Each point is reached from the start by the listed moves, each made once or not at all, plus a little noise. Is the number of moves made odd or even? Then give how often each move was made.
(in the rows, 100 means zero)

Moves:
(1): [141,  90, 101, 118]
(2): [107, 126, 120, 115]
(3): [104,  75, 136, 106]
Start: [119,  96,  89, 117]
Points:
[168, 113, 110, 151] => even (1, 1, 0)
[172,  89, 146, 155] => odd (1, 1, 1)
[115,  94,  89, 119] => even (0, 0, 0)

Moves:
(1): [150, 106, 101, 104, 118, 113, 105, 108,  97, 109,  95, 102,  89]
(2): [ 95, 138,  99, 113, 105, 101, 104, 105, 102,  96, 106, 103, 103]
(3): [105, 101, 141,  95,  85, 101, 117, 113,  85, 102,  86, 108, 107]
(4): [ 91,  88, 103, 136, 105, 100, 111, 107,  96, 100, 104,  90, 104]
(5): [ 84, 101, 107,  89, 150, 102,  94, 103, 102, 116,  98, 102,  94]
(6): [ 91,  95,  96,  96, 100, 140, 107,  87,  83, 108, 104, 113,  94]
(7): [100, 101,  96,  84, 104,  98, 137,  95, 111,  98,  97,  91,  89]
(8): [ 95, 101,  95,  96, 100, 108, 104, 134, 107,  95, 102, 105,  95]
(9): [ 99, 104, 119, 105,  92, 111,  99,  97, 134, 101, 102,  98,  95]
(10): [ 94, 103,  90, 101,  85,  91, 112, 106, 112, 168,  98, 106,  98]
(11): [104,  95, 104,  91, 105,  90,  93, 101,  97, 105, 146,  95,  91]
(12): [102,  89,  94, 112, 100,  87, 110,  92, 102,  98, 105, 143,  94]
Start: [111,  96,  89,  72,  97, 109, 100,  90, 117, 103, 124,  72, 101]
Points:
[ 75, 111,  98,  92, 164, 139, 159, 109, 151, 121, 189, 106,  66] => odd (0, 1, 0, 1, 1, 1, 1, 1, 1, 0, 1, 1)
[ 95, 112, 118, 109,  97, 136, 189,  89,  93, 109, 121, 120,  87] => even (0, 1, 1, 1, 0, 1, 1, 0, 0, 0, 0, 1)
[119,  87,  97,  63, 100,  96, 138,  75, 161, 109, 174, 101,  68] => even (0, 0, 0, 0, 0, 0, 1, 0, 1, 0, 1, 1)
[ 91, 119,  64,  93,  89, 140, 136, 110, 122, 167, 143, 142,  85] => odd (0, 1, 0, 0, 0, 1, 0, 1, 0, 1, 0, 1)
[113,  97, 103,  53,  94, 115, 135,  82, 163,  99, 118,  68,  85] => even (0, 0, 0, 0, 0, 0, 1, 0, 1, 0, 0, 0)
[104, 133, 145,  61,  89, 148, 159,  86, 132, 116, 167,  81,  80] => even (0, 1, 1, 0, 0, 1, 1, 0, 1, 0, 1, 0)
[ 83, 126, 153,  61, 137, 163, 110, 126, 127, 123, 164,  94,  79] => odd (0, 1, 1, 0, 1, 1, 0, 1, 1, 0, 1, 0)
[147,  96, 141,  65, 134, 113, 130, 146, 155, 195, 159, 133,  62] => even (1, 0, 1, 0, 1, 0, 0, 1, 1, 1, 1, 1)

Moves:
(1): [131, 106,  97,  98, 101,  94, 110, 100,  83,  98,  94, 110,  99,  83,  99,
 106, 102,  99, 102, 106,  93, 106, 101,  98, 104]
(2): [ 90, 134,  99, 110,  89,  75, 101, 107, 105,  91, 104, 106,  94,  98,  98,
 101,  94,  99,  88, 101,  99, 112, 102,  93, 103]
(3): [ 98, 100, 126,  94,  95,  97, 104, 109, 104,  97,  94,  99, 102, 100, 103,
  98, 101, 111, 100,  99, 105, 101, 103,  98,  99]
(4): [104,  86,  99, 140,  88,  84,  88,  93,  94, 101,  96, 107,  95, 110, 105,
  91,  98, 102, 104,  89,  97, 104, 111,  94, 102]
(5): [106, 101, 111, 106, 132,  78, 107,  97,  99, 107,  97,  95, 115, 100, 104,
 109,  93,  98,  91,  93,  94,  95,  93,  94, 111]
(6): [ 86, 121, 103, 110, 110, 129, 108,  90,  98, 103,  95, 106, 106, 103, 111,
  87,  98, 104, 100,  88,  93, 100, 110, 100, 108]
(7): [ 90,  95,  98, 102,  93,  95, 137, 100, 110,  96, 101,  96,  85,  93,  99,
  99,  97,  88, 113,  95, 105,  96, 105, 108, 103]
(8): [ 97, 101,  92, 115, 102, 102, 105, 145,  95, 102, 122,  99, 117, 104,  90,
  82, 113,  75, 104, 102, 106, 102,  96, 106, 103]
(9): [111,  94,  95, 102, 111, 105, 103, 107, 132,  90,  91,  98,  95,  90, 105,
  94,  96,  94, 106, 101, 104, 112,  94,  90, 107]
(10): [107,  96,  95,  96, 104,  91, 102, 102, 110, 136,  98, 103, 107, 103, 100,
  88, 100, 103,  95, 101, 104, 109, 107,  90, 100]
(11): [107, 102, 115,  93,  81, 108,  98,  85, 114, 105, 127, 110, 123,  91,  99,
 109,  98, 100,  97,  96, 107, 103, 102,  97, 106]
(12): [103,  85, 104, 107, 103,  99, 102,  97, 115, 107,  95, 129, 102, 106,  88,
 115, 106, 106, 106, 115,  96, 100, 101, 106,  98]
(13): [ 99, 102,  96,  98,  98, 102, 111,  97, 104,  97,  86,  94, 125, 105, 100,
 102, 111,  98,  99,  98, 100, 108, 105, 105, 102]
(14): [113, 108, 102,  83,  98, 101,  93, 109, 107,  91,  94, 103,  93, 143,  93,
 106, 109,  81,  98,  78,  90,  90, 103, 100,  88]
(15): [ 91,  96,  94,  96, 101,  93, 107,  96,  98,  93,  92, 124,  95, 102, 134,
 111, 111,  96,  91, 110, 114,  99, 110, 100,  93]
(16): [ 99, 107, 103, 111,  97, 104,  91, 112, 105, 111, 102,  87, 103,  92, 107,
 135, 106,  94, 106,  95, 108, 115, 112, 106, 102]
(17): [ 91, 106,  98,  93, 105,  95, 101,  93,  99, 101, 105, 108,  94,  87,  81,
  93, 137, 100,  76,  87, 113,  87, 102,  95, 102]
(18): [102, 108,  97, 102, 107, 104, 114, 112, 101,  95, 112,  96, 102, 104, 106,
 108, 106, 131, 100,  94, 106,  98,  93,  95,  97]
(19): [ 89, 101, 105, 100, 106, 101,  94,  86, 103, 103, 108,  95,  97, 104, 110,
 102, 119,  92, 135, 108, 106, 101,  87,  74, 106]
(20): [111,  98,  99, 106, 103, 106, 107,  99,  98, 104, 109,  95,  96, 110,  98,
 104, 110,  97,  88, 122, 100, 101,  93, 107,  94]
(21): [ 99, 106, 101, 104, 101, 107,  96,  95,  97, 101,  86, 109,  99, 108,  89,
  94,  95,  99, 101,  94, 127, 103,  92, 114, 110]
(22): [ 95,  96, 104,  96, 119,  96, 100,  93,  96,  93, 107,  96,  96, 107, 101,
  97, 103, 108, 102, 100,  98, 128, 109,  98,  92]
(23): [113, 110,  99,  95, 105,  96, 104, 101, 100,  90, 103,  96, 111, 109, 103,
  95, 100, 106, 109, 111,  98,  87, 142, 106, 102]
(24): [110, 109, 106, 101,  99,  94,  91,  94, 109, 102,  99, 102,  99,  90, 110,
  98, 113,  93, 117,  91,  94,  95,  87, 127,  89]
Start: [112, 108, 102,  94,  78,  66,  90, 116,  85, 123, 132, 113,  68, 107,  94,
 125, 101, 101, 100,  92, 108, 106,  76, 110,  97]
Points:
[ 83, 145, 115, 104,  83, 105, 111,  88,  97, 140, 184, 132,  82, 102, 139,
 175, 188, 118,  90,  90, 156, 109,  84,  83, 102] => even (0, 0, 0, 0, 0, 1, 0, 0, 0, 0, 1, 0, 0, 0, 1, 1, 1, 1, 1, 1, 0, 0, 0, 0)
[151, 120,  94,  96,  93,  87, 170, 165, 146, 142, 155, 189,  92, 128, 115,
 131, 129,  81, 113,  82, 126, 118, 101, 101, 107] => odd (1, 0, 0, 0, 0, 1, 1, 1, 1, 1, 1, 1, 0, 1, 1, 0, 0, 1, 0, 0, 0, 0, 0, 0)
[148, 176,  92, 121, 116,  28, 139, 169,  75,  95, 130, 125, 127, 118,  89,
 118, 111, 108,  97,  86, 130, 118, 101, 125, 129] => even (1, 1, 0, 0, 1, 0, 0, 1, 0, 0, 0, 0, 1, 0, 0, 0, 0, 1, 0, 0, 1, 0, 1, 0)
[ 96, 153, 135, 132, 107,  27, 102, 157,  96, 138, 169,  97,  80,  97,  87,
 148, 173,  67,  86, 100, 138, 123,  64,  84, 119] => even (0, 1, 1, 0, 1, 0, 0, 1, 0, 0, 0, 0, 0, 0, 0, 1, 1, 0, 1, 1, 0, 0, 0, 0)
[138, 132, 160,  95,  88,  36,  96,  96,  97, 138, 147, 140, 100,  74, 160,
 195, 143,  83, 140,  90, 125, 119,  68, 103, 103] => even (1, 0, 1, 0, 1, 0, 0, 0, 0, 0, 1, 0, 0, 0, 1, 1, 0, 0, 1, 0, 0, 0, 0, 1)
[157, 144, 120, 142,  57,  33, 165, 109, 139,  95, 125, 177,  86,  97, 106,
 177, 164, 120,  89, 103, 184, 137, 139, 121, 120] => even (1, 1, 1, 1, 0, 0, 1, 0, 1, 0, 1, 1, 1, 0, 1, 1, 1, 1, 0, 1, 1, 0, 1, 0)
